Rows are points. A path goes straight from each point to the next, and from the last back to the first. The post is the endless flat space through its rows: a point in 2 columns, a line in 3, a plane in 4, and so on, so that a path can go around it. Count how often the path circles the post. Going back the other way cancels.

Post (2 x 3):
[[-3.0 -1.8 -3.3]
 [ 0.1  3.5  2.6]]
Path, 16 rows:
[[-2.6  1.6  2.1]
 [-2.2 -2.9  1.4]
 [ 0.5 -0.6 -0.2]
 [ 1.9  3.6  1.9]
 [ 2.0 -0.9  1.8]
 [ 1.4 -2.6  3.9]
 [ 1.7 -1.0 -1.3]
 [ 2.4  4.6 -2.6]
 [-3.4  3.3 -3.9]
 [-7.8  2.7 -0.3]
 [-3.2  1.0  0.9]
 [-3.3  1.7 -1.6]
 [ 3.4  8.6  0.6]
 [ 1.3  3.6  0.1]
 [-1.8  4.1 -3.9]
 [-8.0  1.7 -2.0]]
Times around: 1

Post (10 x 11):
[[-4.3 -2.6 -1.8  0.3 -5.1 -0.6 -1.9 -0.7  3.4 -4.5  3.1]
 [ 1.0  1.7  0.8 -7.0  6.3  6.1 -3.0  1.6  4.4 -3.7  3.7]
 [-0.3 -0.4 -3.3 -3.4  2.9  0.2  3.9  2.1  1.5  4.6 -1.0]
 [ 2.9  1.5  2.1 -1.9  3.4 -1.0  0.0  7.9 -3.1 -3.0  0.1]
 [-1.7 -3.6 -1.8  1.8  1.1 -2.7 -1.3  0.3  6.4 -3.1 -1.1]
 [-0.6 -1.1  1.0 -8.6 -0.5  1.2 -0.4 -0.9  4.2 -2.4  1.8]
 [ 2.4  5.3  0.9  3.1  3.1  2.2 -9.5  0.9  2.3 -3.1 -1.9]
 [-1.2  0.3 -6.0  1.8 -5.2  6.8 -0.1 -4.7  4.5 -3.6 -6.5]
 [ 0.1  3.0  1.9  5.0  2.5 -2.6 -0.2 -2.0 -0.1 -0.7  0.3]
 [ 0.0 -2.2 -5.3 -3.7  2.6 -2.3  0.2  2.6  0.2 -4.9 -0.8]]
Path, 8 rows:
[[ 3.8 -1.7 -0.3 -2.3  2.6  1.2  0.8  2.9 -1.0 -2.2 -2.4]
 [ 4.6 -0.4 -0.6 -1.1  4.6  1.1 -0.6  1.9  3.2 -5.5  0.5]
 [ 1.6  4.4 -2.4 -3.3  1.3  1.0  0.5  0.6  0.2 -3.6  0.4]
 [-4.6  4.5 -2.2 -2.8 -1.8 -2.3 -0.6 -0.8  4.7  2.5  1.0]
 [-3.6  1.5 -1.9 -4.8 -1.9  2.7 -2.3 -1.3  0.1 -0.6 -1.9]
 [-5.0  0.2 -3.0 -1.3  3.6  2.9 -8.5  2.6  3.5 -4.2  2.4]
 [-3.1  2.5 -1.5 -2.9  4.2  1.8  0.2 -1.5  5.0  2.5 -1.2]
 [-1.2 -2.9  2.9  0.5  2.2  0.5 -0.2  2.4  2.2 -3.1  0.2]]
Times around: 1
